Each row is a point. Examples show where two turns around zero, p and q, send a point. Write where each new point lands after one turn and then the other. Backwards means that the second turn is done in reverse. Each puzzle has new turns, and all numbers are rounded.

Turn p:
-25 18 -> -20 24
4 -5 -> 3 -6
48 -6 -> 45 -18
-10 9 -> -7 11
-17 -16 -> -20 -11
Turn q:
13 2 -> 12 4
-4 37 -> -11 36
-7 -9 -> -5 -10
22 5 -> 21 9
-25 -35 -> -18 -39
Where do these land?
p, then q backwards: 25 -10 -> 18 -20
p, then q: 15 1 -> 15 0
p, then q: -5 -18 -> -6 -18
p, then q: -35 28 -> -33 30

Turn p:
30 6 -48 4 -> 37 -10 -41 11
-4 18 10 -13 -> 1 18 5 -16
-30 -13 -1 -29 -> -34 -4 -11 -25
-31 -6 30 27 -> -34 10 29 23
29 -2 -2 -15 -> 25 -13 0 -16
5 -3 11 26 -> 3 -2 17 23
Turn q:
46 18 17 -2 -> 47 21 7 -6
-31 9 -12 -8 -> -34 7 -4 -4
14 -17 -19 38 -> 16 -20 -32 25
-3 -16 22 -17 -> 0 -13 28 -9
-3 7 7 -28 -> -6 9 16 -23
7 -26 -28 23 -> 5 -29 -33 10
-29 24 12 -5 -> -27 24 15 6
Where do these land?
p, then q: -41 22 27 26 -> -25 39 16 35
p, then q backwards: 24 -20 2 9 -> 10 -27 12 8
p, then q: 19 30 -4 -7 -> 24 21 -7 -15
p, then q: -16 -24 -3 -31 -> -29 -19 6 -24
q, then p: 15 -8 -22 3 -> 9 -15 -21 -3

Turn p:
-16 -11 8 2 5 11 -2 -8 -> -21 -7 4 7 6 5 -1 -5
-15 14 2 14 3 -1 -3 -10 -> -12 19 -2 12 -1 -1 -2 -9
-14 -13 -14 6 -13 0 1 7 -> -7 -12 -14 11 -11 2 -10 8
-10 -6 3 -10 8 -2 11 0 -> -13 -4 -2 -5 2 -1 13 8
48 1 -6 -2 6 -2 5 -9 -> 42 -6 1 -10 13 2 14 -16
15 -3 2 -10 5 -15 -7 -2 -> 11 -4 1 -14 4 -16 3 -5
21 13 7 11 -21 -8 13 -3 -> 26 7 10 11 -19 -1 11 -5
-16 8 6 -4 -7 9 -7 -6 -> -16 7 7 -2 -9 8 -7 -4
-1 6 -15 -3 4 7 0 5 -> 2 5 -12 -5 3 10 -5 5
-12 -9 7 -4 11 0 -10 26 -> -12 -5 6 -3 12 -9 -14 24
Turn q:
11 -2 10 -1 15 3 15 -14 -> 8 3 9 -5 4 10 20 -13
-11 -11 3 4 -17 0 -2 -2 -> -10 -15 -3 0 -14 -3 -4 0
0 3 -18 -8 -20 -6 -23 1 -> -5 6 -13 -7 -7 -16 -28 -1
-8 -17 -9 -12 -3 -3 -7 0 -> -6 -15 -8 -10 7 -8 -9 -5
-10 -7 -10 12 6 -6 3 0 -> -3 -7 -11 14 5 -5 5 -3
19 12 2 13 10 18 11 4 -> 19 14 0 7 0 23 8 5
12 13 12 -6 6 -6 25 5 -> 7 13 10 -9 1 2 26 12
-4 29 10 6 5 6 15 -12 -> -12 24 10 8 -6 14 17 2
-6 -6 -4 -11 -1 5 -18 14 -> -2 -8 0 -5 10 -3 -22 8
-3 -14 3 5 -1 -12 -19 2 -> 3 -14 5 8 0 -16 -13 -6
Where do these land?
q, then p backwards: -2 0 9 -9 -17 -2 -12 19 -> -5 -4 5 -9 -9 -4 -11 24
q, then p: 7 -8 -12 -7 1 7 18 4 -> 6 -7 -13 -11 5 13 8 8
q, then p: -13 -2 -1 7 -3 -13 -4 14 -> 0 -3 -6 12 2 -17 -7 10
q, then p backwards: 3 8 -15 3 14 19 0 -21 -> -1 14 -13 9 8 18 -2 -21
p, then q backwards: 3 15 12 16 -6 -6 -11 5 -> 9 16 6 7 2 -9 -18 -1
q, then p: 9 3 15 1 20 -3 -12 -3 -> 3 7 20 3 12 -6 9 -12
q, then p backwards: -15 2 -7 -10 -11 -2 21 -1 -> -19 -3 -5 -17 8 -6 13 -3
p, then q: 14 9 -1 5 7 -7 -17 -15 -> 1 18 8 -4 1 -6 3 -22
q, then p: -5 -27 0 -6 -4 6 17 -1 -> -6 -28 -11 -4 1 8 10 4

Turn p:
-19 5 -15 10 16 25 34 -19 -8 16 -7 -> -8 4 -7 25 -12 32 26 -25 -3 16 3
-17 4 6 -13 4 24 13 -23 -30 -12 -9 -> -17 10 12 -7 -7 31 2 -33 -7 -9 -8
-15 2 -26 7 -20 24 18 -15 -31 12 -28 -> -34 0 -9 12 -32 35 5 -7 -25 6 -8
-3 20 23 -26 14 -17 -18 4 10 -14 13 -> 3 12 5 -31 28 -20 -3 -9 21 -3 -1
18 26 1 -27 13 -10 -19 19 18 -35 19 -> 11 11 -21 -29 38 -17 -4 5 22 -29 0
3 -3 -5 18 -6 -26 12 -2 -10 7 -2 -> -12 -8 3 18 -9 -24 7 0 -13 1 0
13 -8 16 18 -20 -9 -2 37 12 24 -2 -> 11 0 15 5 -2 -17 8 49 -11 12 1
6 -36 -4 2 -13 -11 13 17 10 10 8 -> 17 -25 11 5 -22 -10 10 21 -1 -6 13
14 6 12 6 14 11 -10 -5 -4 -26 -2 -> 8 8 3 5 23 7 -15 -9 -1 -17 -14
5 -18 -5 10 2 -16 -27 25 5 19 22 -> 16 -17 1 -5 10 -21 -11 23 -12 13 29
9 -7 4 13 -26 -9 -8 1 20 12 26 -> 18 12 1 7 -18 -24 -12 21 4 2 18
-39 -7 -16 10 4 16 14 -27 1 -3 -29 -> -30 -12 2 23 -17 34 -2 -20 18 15 -4
27 16 10 -29 17 -1 -19 -15 6 -9 -9 -> 16 6 -16 -27 18 -6 -12 -16 6 -1 -31
Turn q:
6 -10 6 -12 5 24 -22 21 14 -23 6 -> -1 -16 12 -7 -2 18 -24 22 4 -27 1
-37 -5 5 6 8 26 0 -21 -13 8 -38 -> -29 1 25 5 19 20 11 -37 19 7 -14
-9 -17 -14 -12 -17 -48 15 -7 -12 7 0 -> -12 3 -10 -15 -15 -47 12 -17 -19 10 2
-12 -6 8 17 22 4 10 -1 -2 2 -39 -> -14 2 21 10 22 -1 21 -3 17 3 -26
-13 -10 3 3 -26 -37 23 16 0 11 16 -> -10 5 -1 -11 -19 -36 18 10 -9 18 27
-26 4 8 -5 18 7 7 -25 21 6 -16 -> -2 2 7 -10 25 -1 -3 -21 35 9 -5
13 8 25 -6 6 23 -23 6 -14 -8 24 -> 27 -4 20 1 -3 30 -18 7 -16 -8 10
-2 1 -6 -2 6 -42 18 -3 -11 -9 9 -> 7 15 -5 -1 4 -42 8 -4 -16 -2 4
20 -13 7 15 0 36 -20 -16 9 -16 7 -> 15 -29 5 26 -7 26 -18 -1 14 -13 -3
-19 8 -26 19 -6 -37 16 6 -4 10 15 -> -18 18 -21 10 8 -34 7 3 -15 20 20
27 -3 0 -7 11 17 -28 9 6 17 11 -> 16 -22 -10 -7 2 27 -17 18 -13 6 -11
21 17 -13 -11 -6 25 -22 9 1 -15 6 -> 5 4 -14 3 -11 31 -23 11 -7 -22 -5
7 25 -2 7 -26 -39 15 0 5 10 -11 -> 0 34 -16 0 -24 -26 12 6 3 23 -6
25 3 -1 -11 5 40 10 5 0 -2 10 -> 18 -11 -13 -2 0 36 10 7 3 -23 5
Where do these land?
q, then p: -1 17 5 19 22 17 -18 30 -11 0 25 -> 13 10 10 0 38 19 2 7 -29 -1 18
p, then q: 16 -22 -13 -20 -4 19 5 -2 0 6 -9 -> -8 -18 -9 -2 -24 15 10 -4 -3 -20 -8
p, then q: 11 20 -9 17 2 13 29 -19 22 12 -21 -> -21 13 -22 27 -2 10 23 5 22 15 -12
q, then p: -8 -25 -11 12 0 -36 -21 14 -20 -3 -6 -> -34 -17 31 -4 2 -19 -3 -5 -19 12 3
q, then p: 21 11 -24 4 -16 5 -20 -2 18 -14 13 -> -11 -6 -23 5 2 6 -30 25 -6 -7 14
p, then q: 23 9 12 -7 -7 -6 5 11 14 26 -18 -> -11 12 -8 -16 -8 -1 28 16 -6 7 -21
q, then p: -10 -20 1 14 -6 -27 38 -17 -18 6 16 -> 2 -2 5 20 -21 -40 22 -26 -7 -4 10
p, then q: -24 23 -1 -22 10 -8 -12 21 -11 -23 3 -> 1 5 5 -27 35 -7 -15 -10 9 -19 14
q, then p backwards: -10 -8 13 -17 29 12 -4 -31 -16 -7 21 -> 6 -19 12 -6 38 6 -12 -10 -15 -16 22
q, then p: -26 -25 -8 -8 -19 -20 29 -23 20 26 -10 -> 0 -16 -7 -4 -39 -25 18 -19 31 21 12
q, then p: 7 0 19 -6 5 21 -10 2 19 -29 -5 -> 16 4 8 -3 15 7 -20 21 20 -16 -12
q, then p: 0 20 17 15 -16 8 -20 17 -16 -2 -11 -> -9 32 17 0 5 15 -2 19 -13 9 -3
